Rows are points. Each copy is the shape, with its points in the same order, stretched, turned, moved and blurred by noise. Is it also mirrored, or only turned?

Shape (6 x 2)
0: 256 -61
1: -79 -36
2: -25 -59
3: -36 314
4: -83  10
5: -28 -61
Copy 1 (6 x 2)
0:  223   18
1:  -99    8
2:  -94   37
3:  -70 -378
4: -128  -42
5:  -79   15
Copy 1 is: mirrored
Copy 2 (6 x 2)
0:  227  210
1:   36 -158
2:   51 -112
3: -306   -9
4:  -34 -125
5:   64  -80
Copy 2 is: only turned
Copy 3 (6 x 2)
0: -255   73
1:   23  -41
2:  -22  -24
3:  168  184
4:   60  -11
5:  -23  -37
Copy 3 is: mirrored
Copy 4 (6 x 2)
0:  125   33
1: -163 -151
2: -103 -116
3: -192  217
4: -165  -82
5: -105 -120
Copy 4 is: only turned

Shape (8 x 4)
0:  161  161 -170  247
1:  128   -8   16  -72
2:  -54   13  134  -57
3: -119  104  128 -160
4:  154  -97   46 -246
5:   69   62  238   60
6:   37   26   33 -161
7:   98 -169  -41  158
Copy 1 (8 x 4)
0:  173  177 -310  245
1:   85  142  -39 -106
2:   71   96  100  -78
3:    5  162  208  -59
4: -100   62    1 -159
5:  257  182  -36 -146
6:   -2  111   43  -76
7:  108  -69 -153   58
Copy 1 is: only turned
Copy 2 (8 x 4)
0:  125  153  335 -131
1:   93    2 -107    7
2:   41   28  -76  164
3:  -23  124 -135  222
4:   39  -40 -370    0
5:  186  -21  -40  194
6:    3   82 -160   79
7:   68 -125  147 -102
Copy 2 is: mirrored
Copy 3 (8 x 4)
0: -156  192 -306   89
1:   -7  120   38  -96
2:  -82  -23  121  -50
3: -141   48  195  -56
4:  108  160  187 -185
5: -174  -76   14 -171
6:  -23  142  135  -84
7:  104  -44 -102   60
Copy 3 is: mirrored
Copy 4 (8 x 4)
0:  138  338 -286  112
1:  -16 -113 -149  -26
2:  -54  -63   93  -45
3: -161  -96   92   11
4:  -57 -353 -150  -73
5:  -83   52  -10 -185
6:  -68 -163  -80   19
7:  232   18  -33  -31
Copy 4 is: only turned

Shape (13 x 8)
0: -148  132  -86  -23 -250  234   18  -20
1:  100  121 -153 -175  102  281  -47  -62
2:  124  -25 -148 -133  197   70  -32  103
3:   33   75  -45  123  219  177   41  103
4:   -3  -82   16   79   -4   68 -141  156
5:   51   29  201  -66  150 -178  -40   19
6:   66  -42  114   66  164  -49  -67  -21
7:  236  228 -130 -110 -129  259   17   49
8:  -78   79  318 -108   37 -117  158   93
9:  -16 -164   41  101   67  -35 -146  113
10: -110  -63    5  290  -11   40 -102   28
11:   33  -49  109  -32  131 -216  193   -6
12:  -56  211  131 -115  124 -283   95   68
Copy 1 (13 x 8)
0:  -20  -30 -230  117  201 -126 -149  -48
1:   27  262 -316   73 -100   25   56  -18
2:   54  179 -113   -4  -44  149  128   45
3:   19  156  -84  173 -154  143  -79   77
4:  -76  -40  134   76  140  -16    7  -96
5: -116  -56  105 -159  -75  -21  -67   49
6:  -96  -23   76   16 -143    1  -39  -43
7:   63  242 -322  117  -45 -143   76  150
8: -164 -146   14 -214   32  -21 -149  180
9: -106 -115  194   36   66   52   36 -120
10:  -22 -125  112  157   -5  -39 -135 -133
11:   25 -144   -9 -141 -153   94  -61  140
12:   61  -18   13 -264  -52   -3 -188  209
Copy 1 is: mirrored
Copy 2 (13 x 8)
0:   36   55 -248 -217  -27  174 -200    2
1:   68  166 -327 -192  -90 -114   24 -220
2:   -8   27 -108  -27 -175 -277  117 -136
3: -249  183  -51  134 -130   -3   61  -81
4:  -71 -111   57   57 -225   96   41  -24
5:  -63 -144  194  179  115  -96  252    2
6:  -40  -18  124  230  -23  -13  149  -56
7:   70  276 -340 -251 -144  106  131  -61
8: -238 -163  318   -1  207  -44  219   13
9:  -40 -147  158  176 -191    4   40  -45
10:  -68  -17   40  289 -137  205 -121   45
11:  -73   -8  245  147  128 -220  165   43
12: -153 -160  117  183  309 -258  197  204
Copy 2 is: only turned
Copy 3 (13 x 8)
0:  -69  259  -24 -149  173  143    3   70
1: -228   14   55 -158  229  -15 -319   72
2:  -66 -145   25   18  247  -92 -227   58
3: -192  -51  100  124  205 -193  -17    8
4:   83  116  123   11  114  -76  -37   36
5:   39  -41 -117   21  -35 -204  -52  -15
6:  -49  -41   54   74  -48 -155  -92   -5
7: -192   45   52 -284  293   -6 -147 -157
8:   62   11 -233  -51  -16 -220  224   69
9:  102   45  119   97   25  -91  -43   68
10:  -19  148  150  175   12  -31   29   -8
11:  -14 -227 -159  141  -28 -124  108    6
12:   50  -64 -357   74   99 -192   43  -44
Copy 3 is: only turned

Shape (16 x 11)
0:   62   48 -109  -30  179 -161  131  -39  -12 -181   59
1:   42  -73  227  171 -106  160 -216   28 -128    4 -104
2:   88   27 -128 -106   85 -122  -71  -99   37 -144  -51
3:   32  144  -32  -90   45   87  124 -124  296  -60   -2
4: -187 -203  106   73  -64  318  -12  120 -119   11 -218
5:  -67  219   37   26   31  128  -23   45  107 -182  -13
6: -180  -88  326   43  -57   69  -15   57 -100   97  -78
7: -106   37  184  240 -135   67   50   96   12  -18 -222
8:  -42 -109 -117  260  140 -110 -125 -146  -14 -129  176
9:  184   67 -102   12   71   50  163   98   96  -31   13
10:   52   86 -139   36  110    4  132 -255 -148 -156   51
11:  124   18 -108  -29 -105  -69  128 -136   83 -258  173
12: -184  -45   46   39 -168  168  -15  109  -75  204  -87
13:  140   66  -64   60  166   -6   49 -168  -45  -45  159
14:  -84   41  131  262 -168   30 -162  -64   16   69 -265
15: -144  103   90  155 -169   76 -163  106 -133   39  -83
Copy 1 (16 x 11)
0:  156  135   93   -9  -30   50 -263 -135  253   79   10
1:   51 -169    6   93  111 -240   81   50 -220  -64  198
2:  -10   36  135   97  -35   -4 -225   27  214   68  123
3:  135  -41   14  158  -36   35   68   56  219  256  131
4:   49  144   69  -53   90  -60  304  -12 -252 -227  253
5:   79  -15  -88  204   17 -110   96  -96   55  149  223
6:  -12 -153   67  -52  211 -198  159 -124 -183   29  134
7:   85 -135  -14  -49   52 -243  242 -112  -77  -41  288
8:  183  210 -109  -80   39 -186 -246   75  108  -72  -22
9:  217  -93  -19  110  -93  207  -57  -33  125   55  131
10:  198  319  122   33 -149  -47 -175  -98   93  -13  -70
11:  276   66  129  153   31  -60 -191  -32  272   10 -108
12:  -43 -104 -111  -86  -25  -86  253  -47 -171  -73   61
13:  254   55  -36   37  -70   69 -240  -18   28   62  -50
14:  -40 -147   10  -86  -69 -337  189   19  -93   10  260
15: -109 -147 -122  -16  -11 -285  132  -83  -94 -103  147
Copy 1 is: only turned
Copy 2 (16 x 11)
0:   19 -221  -17 -187  155    0   21   95 -150  125  -39
1:   69  237  224  -68 -202 -225   41 -174   31 -205    9
2:  -41   -5 -129 -175   32    7  102   11 -143  155  -42
3:  -28  -77 -159  -37  170 -142 -106    6   26  137  -31
4:   88  180  253  -79  -19 -252  283  -81  204 -230 -216
5: -118  -75   84 -178   46 -274 -119  -11  -17    5 -120
6:  152   86  380   67  -64 -284   57   53   50 -101  -61
7:  168  270  234 -146   79 -337   18   24   63  -40   -5
8:  202 -228   -4 -301 -189 -136  142   37  -32  -34   56
9: -116  -22  -50 -126  299   34  -61   50   89  -34  -67
10:   12 -248    7 -207  102  -12  136 -145  -20  160   98
11:    8 -154  -65 -284   63  138 -123 -132   -5  268  -47
12:  -43  178  244   17  -96 -119  223  107  265  -31  -51
13:    0 -250  -39  -85   53    1   16  -44    7    9  111
14:  172  356  117  -90  -76 -352  170  -47   22  -21  116
15:  -59  208  281 -153 -152 -265  110   22   89  -15   16
Copy 2 is: only turned
Copy 3 (16 x 11)
0:  -23  -18   92   21  179 -158  -91 -148  -68  -63  151
1:  110  155    9 -106   44  113  111  381   91 -217 -106
2:  -32  -63   93 -140  142 -106   -1 -149  -30  -45  -13
3:  -46   32  297   52   44   32  -84 -167 -104   97  -78
4:  -78  256  121 -136 -105  127  109  368  -79 -103   51
5:  -31   61  144  148    2   33 -213    7  -96  -81  -83
6:   24  262   75  -50  -59   60   66  137  206  -40  -19
7:   58  209  102   18  -71  250   46   54  -22 -188  -23
8:  104  -17   70  185  192 -372  137  108  -78 -177   86
9:  -35 -117  119   43   43  146  -43   -5 -141  -11  120
10:  162   54   33   17  295 -120 -126   36 -259  -27   51
11:  256  -82  162  -88   30 -122 -211  -97 -136  -40  -28
12:  -11  180   -3   19 -213  148  134  150   38   44  -46
13:  111  -42   65  150  283 -130    4   88  -84   23   76
14:   75  173   44  -35  -29  230  299   99   49 -175 -183
15:   30  150 -135  134 -142  104   40  139   52 -146 -148
Copy 3 is: only turned

Shape (15 x 12)
0:  -29   43 -129 -115 -178 -142  -28 -154  -31 -124    4   65
1: -120  -81 -190  -65 -177  -46 -100  -58  153 -247 -173   58
2:    5   95  117  -74   23  103  -47  223  137  156  127 -201
3:  -89   43  152  262    5    4 -198 -116  -12   54 -149  155
4:  -16  -39  100  136   -3   21   -7 -228  114  272 -105  127
5: -233    0   -1 -128   33 -110   67 -148   67 -153 -166  137
6:  271  130  138  -62  146  112   55  124   71  -51   76 -192
7: -185  -39   25  -27 -193  -32  -24 -118   29 -254   56  123
8:  -89    1 -140  -90   11  -43  -38   30 -114 -102  -66  186
9: -162   28  154  103 -105 -123 -143 -182  -97   85 -271   19
10:  152  201   76  -66  309 -134 -164   63  132   31  129  -94
11: -187    8  -38  277    0    7  -18 -214  -30   59  -22  -57
12: -140 -271  -39    8 -201 -192   48  -19   30 -170  -27   81
13: -125  131 -127   38 -156 -224  129  -32   95 -177  -87  204
14:  101  -18   67   77   82   24   96  106  100  106   12 -205
Copy 1 (15 x 12)
0:  -85   33  154  -19 -116 -118  -70   16   50   71  118 -155
1:  -79   74   35   21 -190 -276  -86 -173  231   77  -26 -322
2:   46  -93    3 -255  180  -22  -82   46 -104   70 -198  130
3:  144  193  -69   70 -218  307    1  -36   35   13 -155    2
4:  264  160   78 -121 -207   44   70   38  -98  112   21  144
5:   73  137   63   78    0 -155 -130  -60   25  -34   34 -340
6:  -65  -25  -60 -139  244 -132   74   75 -197 -128  -35  166
7:  -59   36   83  133  -80  -78 -250 -165  122   93   33 -202
8:  -40   20   87   60  -80  136   37    8   -5  -43  -15 -253
9:  126  215   64   50 -153   91   10  110  156  -89  -71  -18
10:   41   29 -113 -310  108  144 -200  159 -168 -142   23  -91
11:   89  291  -24  122 -292  226  -16  139  -68  133 -196   -1
12:   46 -128   69  161 -185 -145 -232  -25  179   -4   -6 -167
13:   44   23 -111  111    7  -66 -102   -6  159  197   61 -309
14:   64  -25 -113  -72   50  -68    8  160 -118  -20 -129  172
Copy 1 is: mirrored
Copy 2 (15 x 12)
0:  -72 -190   92  -69 -275  -16  -92   59    9 -133  120   10
1:  -40 -215  103   64 -305  -82  100 -135 -108  -94  143  -81
2:  -33  -87   50  148  289  139 -198  -62  145   23 -188 -179
3:  -24  -95 -140   30  191   89 -134 -103  -19   99  122  229
4:   67  -64    3   45  183  118  -52   72   58  181  255   56
5:   92 -241  117   13 -149  118  153    1    5  -73  100   43
6:   14   48 -169  -15  198  293  -39   30   38  -10 -143 -167
7:  -39 -166    7   19 -223  -71   32  -53   99 -162   71  100
8:  -26 -147   69   38 -274   62   23   22    1   13  -56   85
9:   26 -179  -13  -42  103  121 -178 -223  -28   57  230  118
10:    7  -80   76   -1  307  217 -221  253  -63 -153 -140  -12
11: -102  -53    7 -220   81    4   29  -52   43  149  178   82
12:  -59  -39  191   74 -311  -37   93 -119   52 -171  217   66
13: -209 -244   31   46 -173  108   -1   11   38 -111  117  106
14:  -44   66   13   -3  204  219    3  -54   64   75   20 -150
Copy 2 is: mirrored
Copy 3 (15 x 12)
0: -102 -106  -32   32   15  122 -202  132   -5  114 -250   17
1: -101 -265   21  170 -130   58 -208  -89  -59  102 -242  -71
2:   77  247   37   44 -155  -48  374   -4 -139 -175  215   62
3:   24   71  132  148  192   34  -37  108 -232 -258  132 -224
4:   99  113  -38   38  130 -257   66  186    0 -200   60 -229
5:  -90  -63 -111  256   70  110  -53  -78  201   25 -219  -82
6:   -4  330   72 -197 -251  -46  116 -269  -76  -48  176  -22
7: -168 -125  -34  299  101  167 -262   35  -90   18 -228  128
8:   89 -151   36  121  141   87  -54   56   30  113 -140   34
9: -102  -41  127  209   77  148  -52  149  -25 -221  152 -252
10:   85  388   89 -281  -53    4  265  -56 -140 -178 -115  -88
11:   94  -64  -58  144  103  148  -94   90 -111 -315  169  -86
12: -150 -417   30  190  117   13 -188  -18  116   15 -223  124
13: -113 -205 -269  110  231  152  -22   15   76  179 -189  -57
14:   77   70   10 -100 -136  -93  205 -155   27 -184  250  -47
Copy 3 is: only turned

Shape (15 x 12)
0:  168  -72 -242  116  -55  236  240  -58 -112  106  113   15
1: -199   43 -133  100   51 -107  140   70  -16  -42  176   48
2: -208  -50  191 -101   41   18 -108  -24   85   31 -117 -161
3:   33  227  148 -197 -144  -39  -93 -190  -19   49 -108   -8
4: -142  -71  -83 -108   34 -125  -60   72   -5  -45 -127 -213
5: -149 -126  -72  108   88 -210  131  143  -15 -107   48   61
6:    9  276  139 -195  -11  -72 -252  -40  211  -71  117  -87
7:   58  -22 -106 -150 -208  123   81  -73  184   24   94  194
8:  204   14 -161  171 -237  122   44  -42   40   11   10   88
9: -121   -6  -30    0  185  -29  173  182    1 -224  -71   -9
10: -137   52   62   95   13  -96  195  141   92  -23  -50 -173
11: -144  -17   75 -129   46 -158   39 -163  124 -138 -107 -274
12:   32 -132  -16   65  182 -135  150   53   48   31   -3   -4
13:  261   28  106   39 -297  133   83  -10 -142  -57  229  -31
14:   98 -125  -74  247  -69  211  145 -124  -72  -90   49   68
Copy 1 (15 x 12)
0:  -28  -28  193   16  -23 -142  193 -338 -106 -121   -1  346
1:   27  -11  223  123  -28  166 -124 -171  107  -83  104   37
2: -108   44 -177 -127  157  226  -73 -104  -31  103   76 -335
3:   23 -233 -289   99   43   76 -158 -103  -35  115   22 -127
4: -278  144  -22  -53  144  166 -157  -21   23   67    9 -131
5:    9  154  116  -41   53  176 -179   55  190  -90   20   24
6:  -58 -265   78  138  -23  -60 -191  -58 -214  226  -16 -400
7:  137 -167  157  195  140 -101  133  -43 -226   22  157  113
8:   19 -276  170  165   12 -200  161  -59 -168 -177  -31  182
9:  -35  258   32   14  -22   84 -155  -33  -12 -172  -93  -80
10:  -17   28   22  -20  160  101 -202 -244   18 -246 -138 -113
11: -169  144 -156  -57  152   82 -322 -139  -37  -91  145 -240
12:   33  194  106 -140   96  -33  -94  -41   97  -47  -50  -12
13:  200 -314   99   42  -51   -9 -120 -275 -364 -165 -191  243
14:   44  -91   50  -69  -63  -74  168 -158 -102 -261   88  214
Copy 1 is: mirrored
Copy 2 (15 x 12)
0:  -79 -121  121 -114  172   66  173 -272  122  269  171  -52
1: -204  -37    9  -70  154  -17  -12  -67   -4  -21 -113  118
2:  196  175   94  151  -27   -3  -78  141  -83  -62 -168   36
3:  146 -111   52  180 -187   60 -134   99   62   13  -70 -117
4:  107  238   97  107   66  -47 -135  -47  128  -37 -264    7
5: -101  121  -79 -137  159  -86  -66 -126   -8 -110  -91   21
6:   62 -245  145  268 -223   14  -45   10  -65  -83 -322  -39
7: -116  -26   22   66 -123  261  254  -26   27  -38   -8 -175
8:  -90 -125   72   32   75  -46  182 -167   66  138  121 -257
9:   35   75   32  102  123   -1  -68 -181   81 -202   19  177
10:   13  102  -41  164  240  -21  -67  -35  -97   56  -92   59
11:  119  235  -62  264 -130 -126 -122  -30  -14   23 -171  145
12:   90   65  -70 -156  121  -70   21 -190   15  -36  -10   41
13: -150 -174  200   42  -68   55  -69 -321 -195  233   47 -247
14:  -57  -38   58  -33   37 -155  136 -193  -37  150  300  -28
Copy 2 is: mirrored
